Every row gives one point. A path goes straight from each point to the next, and from the last back to the first. The post is the endless flat space through its rows: a point in 2 columns, a line in 3, a plane in 4, and so on, so that a path can go around it. Count how often the path circles the post. Going back the other way cancels.

Post (2 x 3):
[[-0.17  0.21  0.19]
 [ 0.10 -0.40 -0.34]]
Path (17 x 3):
[[ 0.26  0.01 -0.14]
 [-0.42  0.46 -0.12]
 [-0.69  0.09  0.04]
 [ 0.00 -0.23  0.11]
 [ 0.31  0.10  0.45]
 [-0.24  0.67  0.43]
 [-0.41  0.31 -0.03]
 [-0.50  0.19  0.53]
 [ 0.33 -0.57  0.08]
 [ 0.25  0.27  0.11]
 [-0.24  0.72  0.06]
 [ 0.10  0.15 -0.19]
 [-0.14  0.51  0.40]
 [-0.10  0.24  0.04]
 [-0.31 -0.59 -0.53]
 [ 0.09 -0.68 -0.41]
 [ 0.28 -0.41 -0.02]]
Times around: 3

Post (8 x 9):
[[ 0.20  0.00 -0.10  0.48 -0.87  0.30  0.51  0.02  0.20]
 [ 0.09 -0.11  0.36  0.37  0.08 -0.17 -0.15 -0.05  0.18]
 [-0.60  0.24  0.22  0.06  0.29 -0.30 -0.26 -0.60 -0.34]
 [ 0.51  0.10 -0.17  0.08 -0.33 -0.20 -0.29 -0.14 -0.06]
 [ 0.15 -0.12  0.01  0.45 -0.16 -0.11 -0.02  0.29 -0.05]
 [-0.48  0.28  0.33 -0.10  0.13 -0.41  0.39 -0.17  0.03]
 [ 0.32  0.10 -0.02  0.39  0.13 -0.01 -0.03 -0.53 -0.44]
 [ 0.00 -0.35 -0.28 -0.20 -0.28  0.50  0.00  0.55  0.47]]
Path (25 x 9):
[[-0.12 -0.28  0.11 -0.11 -0.25 -0.17  0.32  0.18  0.42]
 [-0.31 -0.16  0.35  0.11  0.01 -0.02 -0.49 -0.44 -0.05]
 [-0.21 -0.06  0.57 -0.13  0.26  0.19 -0.12 -0.07  0.27]
 [ 0.04 -0.29  0.34  0.81  0.25  0.44 -0.55  0.21  0.16]
 [-0.07 -0.09 -0.16  0.53 -0.11  0.05 -0.27  0.05  0.18]
 [ 0.57  0.12 -0.40  0.10 -0.23 -0.45 -0.47 -0.28 -0.39]
 [ 0.20  0.14 -0.04  0.18  0.14 -0.26  0.13 -0.65 -1.19]
 [-0.12 -0.14  0.02 -0.04  0.08  0.60  0.08 -0.10  0.05]
 [-0.85  0.09  0.10 -0.47 -0.25  0.51  0.35 -0.01  0.66]
 [ 0.41 -0.02  0.27  0.34 -0.22  0.03  0.71 -0.08  0.94]
 [ 0.11  0.12 -0.48 -0.46  0.22 -0.41  0.07 -0.27 -0.02]
 [ 0.87 -0.39 -0.02  0.31 -0.70  0.33  0.09 -0.27  0.28]
 [ 0.56 -0.11  0.31  0.70 -0.69  0.13  0.09  0.21 -0.03]
 [-0.21  0.61 -0.01  0.14 -0.23 -0.29  0.43  0.10  0.03]
 [ 0.36  0.22 -0.97 -0.10 -0.45 -0.05 -0.11 -0.20 -0.19]
 [ 0.18 -0.14 -0.09  0.10 -0.21  0.14  0.37 -0.51  0.32]
 [-0.30 -0.07 -0.10 -0.10 -0.14  0.41 -0.04 -0.25 -0.35]
 [-0.61  0.06 -0.37  0.09 -0.74  0.74 -0.06 -0.10 -0.17]
 [-0.11  0.07  0.54  0.77 -0.20  0.11  0.25  0.41  0.65]
 [-0.87  0.26 -0.11 -0.13  0.49 -0.46  0.29 -0.21  0.13]
 [ 0.65 -0.05 -0.66  0.25 -0.46 -0.32 -0.45  0.10 -0.45]
 [-0.17 -0.43  0.67  0.45 -0.19 -0.03 -0.13  0.35  0.11]
 [ 0.03  0.20 -0.22 -0.43 -0.01  0.17 -0.06 -0.16 -0.34]
 [ 0.18 -0.19  0.39  0.40 -0.25  0.04 -0.23  0.28  0.66]
 [ 0.00  0.26 -0.17 -0.23 -0.44 -0.10  0.42 -0.17  0.36]]
Times around: 5
